Rows are points. The last column is the point's height on a tilted bowl or saddle (a function of degree 2), plus a little noise. Along how many of its main directions does it bend up, bend down or stay straight?
(in the rows, 128 means zero)

Points:
[[101 101 124 123]
 [ 96 106  47  55]
 [141 138 132 135]
 [132 128 135 135]
 [144 115  95 123]
 [107 163 122 120]
 [145 127 137 135]
 [121 152  84 106]
 [129 130 111 131]
 [172 177 201  62]
 [137 127 162 126]
 [151 115 101 126]
 [123 178 112 109]
 [109 107 134 128]
 [ 93 200 187  58]
 [173 110 168 111]
 [114 118 166 121]
 [ 95  49 136  78]]
Directions: 0 up, 3 down, 0 straight

Points:
[[110 124  86 157]
 [164 144 157 163]
 [123 126 129 146]
 [134 133  98 149]
 [ 85 130 178 174]
 [133 179  98 133]
 [133 130 158 152]
 [109 162  97 141]
 [198 149  56 195]
 [163  76 154 133]
 [124 127 149 149]
 [ 85 167 132 153]
 [139 158 187 178]
 [134 170 166 163]
 [ 80 149  79 161]
 [136 145 122 146]]
Directions: 2 up, 1 down, 0 straight

Points (26 x 5):
[[100 129 187 154  86]
 [110 164 126 131 118]
 [115 116 101  64 107]
 [ 88 159  84  92  91]
 [ 82 198 108 132  80]
 [146 152 119 181 106]
 [143 166 142 122 118]
 [147 142 130 149 121]
 [ 71 138 127  98  93]
 [ 97 127 158 184  96]
 [198 133 186 146  53]
 [120 122 106 102 123]
 [164  73 102 129  96]
 [185 131 105 138  99]
 [156 125 154 171 103]
 [104 154 114 109 117]
 [ 96 146 109 131 115]
 [ 57 130 118 103  80]
 [ 97 155 104  93 108]
 [136 141  81 133 113]
 [100 119 125 131 120]
 [ 85  69  88 107  88]
 [105 149  89 156 105]
 [ 86 159  63  93  76]
 [101 140  72  71  90]
 [148 102 131 124 120]]
Directions: 0 up, 4 down, 0 straight

Points (21 x 5):
[[ 73 157 140 195 115]
 [118 113 120 162 116]
 [139 122 119  91 116]
 [ 97  86 160 194  95]
 [112 105  89 118 107]
 [187 103  92 170  74]
 [104  99 129 114 105]
 [170 143 117 146  99]
 [171 131 131  86 111]
 [149 143  98 141 108]
 [ 82 112 165 131  99]
 [101 142 141 111 108]
 [153 127 105 175 101]
 [105 125 100 139 113]
 [117 100 152 181 105]
 [195 107 174 145  58]
 [130  89 174 137  89]
 [102  84 146 121  93]
 [ 56 119 139 148  97]
 [116 171 164 181 104]
 [171  93 181  96  77]]
Directions: 0 up, 3 down, 1 straight

Points, 44 rows:
[[ 95  56 102 131 154  76 207]
 [121 140 103  83 121 107 135]
 [101 141 128 105 153 113 139]
 [178 120  81 105 117 128 105]
 [143 176 147 106  88 151 153]
 [ 65  96 150 123 115  83 156]
 [126 144  59 144 145  67 127]
 [161 125 152 112 181 111 148]
 [131  96 194 150  82 166 152]
 [149 102 177 154 129 127 141]
 [163  69 160  99  96 115 152]
 [111 108 153 212 146 115 144]
 [120 115  69 156 143 110 102]
 [115 111  83 131 128 146 117]
 [159 179 108 176 120  84 115]
 [141 122 145 159 130 119 131]
 [141 144 114 114 158 111 134]
 [111 105 119 138 135 129 140]
 [151 152 158 182 131 109 101]
 [127 110 137  97 163 118 129]
 [ 91 125 164 122 104 143 115]
 [138  46 139 113 188  62 248]
 [133 142 150 133 172  80 161]
 [147 108 124 148 123 178 164]
 [148 126 170  77 117 164  97]
 [114 167 178 108 135  72 129]
 [141  92 103 134 176 104 140]
 [142 130 161 180 126 151 135]
 [141 113 117  99 183 104 135]
 [168 155  99 102 103 137 143]
 [ 81 181 147 172 112 119 112]
 [143 138 144 249  79 149  96]
 [139 188 186 201 135 122  69]
 [150  94 112 188 119 119 148]
 [157 118 124 133 203 105 162]
 [113 131 148 147 118  99 126]
 [ 92 149 107 128 134 166 143]
 [146 139 175 181 132 109 102]
 [118 105 136 182 131  76 151]
 [142 165 135  49 164 138 133]
 [125 132 184 143 141 132 118]
 [159 148 159 129 108 117 116]
 [164 185 162 129 151 153 161]
 [ 89  74 142 154  79  92 201]]
Directions: 3 up, 2 down, 1 straight

Points:
[[143 163 123 134  91 131 123]
 [132  83 115 139 113  86 122]
 [153 123  84  83 122 160 129]
 [118  70 184  97  70 143  41]
 [ 94 102 133 121 138 110 121]
 [108 126 118 134 177 175  87]
 [114 155 192  77 154 207  51]
 [164 124 146 147 100 177  82]
 [134  81  94 147 156 178 108]
 [129 176 144 156 129 116 112]
 [155 127 144  84 117 128 106]
 [166  99 128 144 145 126 136]
 [ 72 217 132 113  84 110 168]
 [115 114 126 156 122 165 113]
 [102 135  96 128  80 182  88]
 [165  28 145 132 151 166 129]
 [131 138  78 165 164 111 105]
 [214 172 109 143  76  89  92]
 [109 101 146 115  89 138 101]
 [168 129  83 187 145 159 104]
 [104 117 160 153 105 163 113]
 [ 70 170 158 147 156  97 114]
 [ 76  74 133 121 141 109 126]
 [154 133  87 115 112 183 118]
 [205  90  97 110 114 105 149]
 [ 94 153 185 136 118 120 129]
 [ 98 139 122 179 144 120 115]
 [156 135 132 113 137 120 124]
 [114 101  91 168  96 190  65]
 [112 112 109 133 117 134 122]
 [120  79 141 117 153 149 115]
 [110 121 192 165  95 139 109]
 [124 116 128 138 219 114  74]
 [135 113 154 106 123 102 103]
 [156 123 140  94 104 135 107]
 [167  82 128 140 119 120 133]
 [110 155 108 152 116 153 118]
 [ 78 128 149 139  61 125 107]
 [138 113  63 111 103 143 117]
 [ 99 114 198 155 128 148 124]
 [141  66  85 141 112 128 133]
 [108  85 167 113 158 155 102]
 [143 161 121  88  85  79  95]
 [123 113 144 167 144 115 129]
 [ 99 165  69 121  15 106  31]
 [147 165 137 160  81 149  96]
 [162 115 123 127  86  89  93]
 [ 83 119 134 141  96 138 123]]
Directions: 2 up, 4 down, 0 straight

Points, 64 rows:
[[136 167 136 152 141 139 127 114 128]
 [126 126 128 125 118 148  46 101  93]
 [142 122 159 138 131 162  90 150 102]
 [107 116  99  66 131 150 134  92  93]
 [138 115 129 186 129 130 127 187  90]
 [168 175 124  95 138 110 150 110 115]
 [105 144 110 174  81 103 108 182  90]
 [ 85 105 132 114 158 102 174 102 108]
 [ 93 172 119 110 191  97  75  87 110]
 [169 125 152 170 148 156 106  80  91]
 [ 61 134 115  80  87 119 104 156  81]
 [105 113 137 144  97  96  89  90 104]
 [194  68 158 144 165 136 159 106  96]
 [145 173  81 167  96 155 123 142 107]
 [166 115  96 136 110  81 114 146  96]
 [106   7 131 168 186  77 130 185 105]
 [143 174 168  86  72 188  85 125  84]
 [ 73 106 104 169 151 167 136 122  92]
 [193 154  72  90 195 121 145 132  72]
 [189  89 137  90 100 139 127 143 101]
 [143 150 122  85 102  95  80 105  95]
 [151 114 142  83 143  91 121  99 104]
 [121 138  80 146 152 154 136 134 102]
 [109 164 131 104 142 101 133 122 121]
 [133  85 150 130 156 138 100 148 104]
 [174 132 163 107  98 145 146  99 104]
 [146 147 101 103  74 191 170 156  86]
 [107 114 136 113 126 132  63 100  97]
 [181 130 136 131  94 117 135  92 106]
 [138 188 136 173  95 138 107 125 129]
 [137 112 108 123 112 144 143 103 116]
 [167  87 121 119 132  89 132 112 114]
 [146  83  89 147  86 153 191 187 105]
 [135 136 171  81 132 121 139 101 108]
 [114 116 110 156 133 192 160 109  98]
 [ 76  99 107 134  64 183 127 104  95]
 [147 106 177 120  95 123 137 138 116]
 [117  73  98 157 162  88 128 101  98]
 [119 125 119 150  98 141 166 160 115]
 [ 90 152 158 166 128 104 112 109 115]
 [141 127 141  90  66 139 151 147 103]
 [144 129 170 149 161  74 147 162  97]
 [160 191  71  68 116 205 163 140  76]
 [201 113  85 157 103 102 110 145  74]
 [140 147 125 116 136 102 123 130 119]
 [126 157 129 120 129 160  99 164 112]
 [146 102 143 142 140 162 108 184  90]
 [174 161 152 127  90 107 169  87 102]
 [145 133 128 128 112 119  73 150 101]
 [118 134 146 140 119 130 151  80 116]
 [136 178 138 131 143 126 169  58 111]
 [132 112  55 140 194 201 112  97  39]
 [149 128 124 102  88 103 155  70 102]
 [ 96 113 115  95 148 132 100 147 102]
 [ 79 123  74 105 118 135 147 151  98]
 [133 113 112  94  86 141 146 189  97]
 [ 91 124 210 161  75 172 175 109  86]
 [115  94 119 110  82 206  88 179  65]
 [103 113 114 116  99 187 100 119  96]
 [126 161 102 159 145 181 169 121 106]
 [160 132 128 152 132 173 194 125  99]
 [157 159 118 155 134 156 115  95 117]
 [172 150  89 103 142 107 111  93  99]
 [ 81 120 150  56 182 136 110 114  82]]
Directions: 1 up, 7 down, 0 straight

Points (73 x 9):
[[137 121  90  85 107 163  95 149 119]
 [ 55 152 160  82 184 120 126 125 128]
 [137 148 162 174 115  99 130 140  98]
 [124 128  98 108 109 125 111 147 129]
 [107 126  83 122 144  99 120 130 121]
 [125 155 142  97 123 125 119 152 116]
 [125  90 140 152 130  92 179 142 104]
 [131 104  79 104 161 123 147  70 117]
 [125  85 168 166 106 178 139 137  93]
 [216 157 113 143 169 117 127 135  74]
 [149 142 116  90 166 179 122 114 106]
 [122  76 170 181 164 169  72 148  83]
 [159 139 144  97 164 150 150 129 110]
 [175 110 151 224 100 162 126 106  55]
 [132 147  57 115 146 169 125 136 120]
 [139 154  77 119 159 150 144 160 115]
 [136 151 117  69  91  94 123 106 112]
 [152 160 150  54 121 181 125 109  86]
 [135 112 168 134 150 157 112  97 121]
 [114 143 133 190 150 108 168  75  93]
 [ 96 149 185 149  90 105 129 193  76]
 [128 149 170 110 137 172 144 115 113]
 [127  63 112 112 103 162 112 116 131]
 [110 118 199 129 164  94 170  93 133]
 [126 150 127 103 154 158  70 136 118]
 [165 100  82 187 102  88 135  98  83]
 [152 155 127 121 101 103 133 132 119]
 [128 146 184  95 177  78 113 115 123]
 [150  65 100  93 123 113 121 153 123]
 [107 130  99 142 116 159 105 172 107]
 [173 166 123  74 144 182 112 118  89]
 [112 103 115  57 107 158 125 104 112]
 [147 184 153 131 108 149 142 149 113]
 [148 184 122 154 122 213  72 145  72]
 [119 132 128 131 159  98 149 140 115]
 [131 174  95 131 153  25 142 141  25]
 [166 190 104 197 148 120 168 195  45]
 [112 125 132 114 125 129  85 134 127]
 [168 137 155 152 147 105 137 153  91]
 [117 104  83 191 134 122  73 106 112]
 [127 177 207 110  56 160 134 165 115]
 [ 87  85 146 166 130  65 104  63  94]
 [141 175  72 178 101  81  71 144  90]
 [145 131 167 170  81 148  33 162 109]
 [ 93 139 155 185 130 152 193 122  98]
 [111 164 182 125  94  84 145 105 108]
 [132 110  66  99 123 115 109 124 130]
 [129 141 109 149  85 122  69 178 120]
 [156  97 110 166 130 186 169 103  83]
 [128 128 185 104 139 129 132 157 107]
 [145  80  90  68 150 169  98 178  76]
 [137 148 154 133 142 174 132 111 112]
 [136  88 157 173 195 152 123  65 126]
 [154 134 158 148 111 130 122 115 120]
 [135 114 137 141  75 119 196 114 129]
 [121  82 106 114 157 129 107 172 109]
 [ 86 154 113 115 122  80 107 119 100]
 [ 88 134 156 128 100 136 127  92 118]
 [135  93 119 149 129  99 146 127 116]
 [128 159 163 128  95 128 164 118 124]
 [155  97 110 125  79 155 145 130 139]
 [127  94 174  80 155  76 153  95 114]
 [131 131  75 144 170 176 112 112 121]
 [182  95 117 154 127 127 130  81  96]
 [ 75 136 134 105 125 166  59 101 100]
 [138 132  75 138 151 112 100 136 123]
 [117 112 152 111  80 143 100 130 136]
 [135 119 109 150 194 109 134 138 124]
 [ 99 112 124  58 100  98 144 103 113]
 [153 121 125  98 171 169  54 139 103]
 [202 172 118 111 123  39 139 160  22]
 [119 120 111  78 164  99 129 161 101]
 [148  99 169 177 148 119  81 141 105]]
Directions: 1 up, 4 down, 3 straight

Points (69 x 9):
[[111  86 191 160 107 150 121 101  96]
 [ 55 107 139 128 149  98  87 162  98]
 [101 115 113 149 149  76 176 158 137]
 [138 142 158  91 118 152 105  73 126]
 [118 184 116 128 123 116 124 143 113]
 [143 101 174 112 127 131 127 136 124]
 [166 111  91  71  93 134 117 115  79]
 [139 122  96 151 108  84 104 139 121]
 [ 96 118  89 131 178  86 176 128 110]
 [102  91 175 104 144 186 115 149 139]
 [110 153 153 162 131 154 176 111 102]
 [142 139 119 150 154 147 142 154 134]
 [149 147 105 178 166 110 113 109  82]
 [145 136 159 142 160 145 109 183 139]
 [ 70 185  94 106 126 162 152 142  92]
 [167 114 127 137  91 144 204 171  79]
 [155 153 185 126 135 133  98 100 131]
 [123 102 123 152 106 205 117 169 199]
 [117 151  88 117 124 158 129 119 129]
 [162 116 114 124  91 131 144 125 130]
 [ 78 142 118 109 140 150  97 101 116]
 [143 130 136 124 107 119 163 201 130]
 [138 107 184 134 122 103 117 185 121]
 [113  86 136 173  83 109  69 120  37]
 [123 102  83 124  97  90 117 132 129]
 [137 139 125 145 110 166  84 107 125]
 [179  38 180 173 147 196 165 117  80]
 [108 159  93 129 121 136  88 135 101]
 [111 142 156 147 157  76 151 152 141]
 [ 76  66 101 151 161 180  96 130  99]
 [192 136 109 112 109  99 131 143 124]
 [162 131 140 110 127 122  84 132 115]
 [147 103 139 140 143 100 114 174 131]
 [116 137 102 135  79 110 115 177 136]
 [111 155 120 138 146 126 143 174 128]
 [120  22 103 128 120 147  83 108  26]
 [103 130  67  65 132  52 125  84  93]
 [ 85 134 137 120 141 119 127  59 126]
 [171 141  87 117 115 128 131 162 130]
 [113 100 155 120 100 131  82 141 109]
 [105 130 155 147 137  64 160 127 155]
 [ 88 116 151 132 160 162 192 184  64]
 [138 104 135 170 131 129 121  88 115]
 [142  74 120 152 178 103 156 217  90]
 [194  72 167 136 153 148  98 109  97]
 [ 80  65  23  69 150  89 115 165  32]
 [134  68 114 132  71 143 109 152 106]
 [109 156 192 152 129  90 125 109 133]
 [113 123  94 169 148 106 141 219 125]
 [177 140 127 141 155 134 145 169 138]
 [105 133 115 199  98 135 132 127  91]
 [118 161 114 158  81  90 156 120 113]
 [ 75 140 114  96  97 105 125 141 143]
 [ 67 153 134  94 116 124 131 136 138]
 [178 103  42 133  57 111 123 178  94]
 [148  88 136 188 153 195 145  19 150]
 [ 93  78 135 180 125 157 193 105  84]
 [139 134 125 160  81 165 166  96 122]
 [ 94 154 173 151 127 170 165  96 121]
 [ 89 116  56 137 158 182 130  71 119]
 [169 128 164  78 183 139 150  98 101]
 [121 151  76 139 148 160 113 155 120]
 [143 114 159  90 122 130 125 100 123]
 [ 91 148 135 138 115 177 140 158 157]
 [168 152 132 179 100 143  91 102  70]
 [ 94 157 138 112 103  90 158 152 147]
 [ 91 143 108  73 119 102 123 126 117]
 [139 103 154 139 139 142  85 128 115]
 [156  89 152 136 128 182 155 137 151]]
Directions: 1 up, 4 down, 3 straight
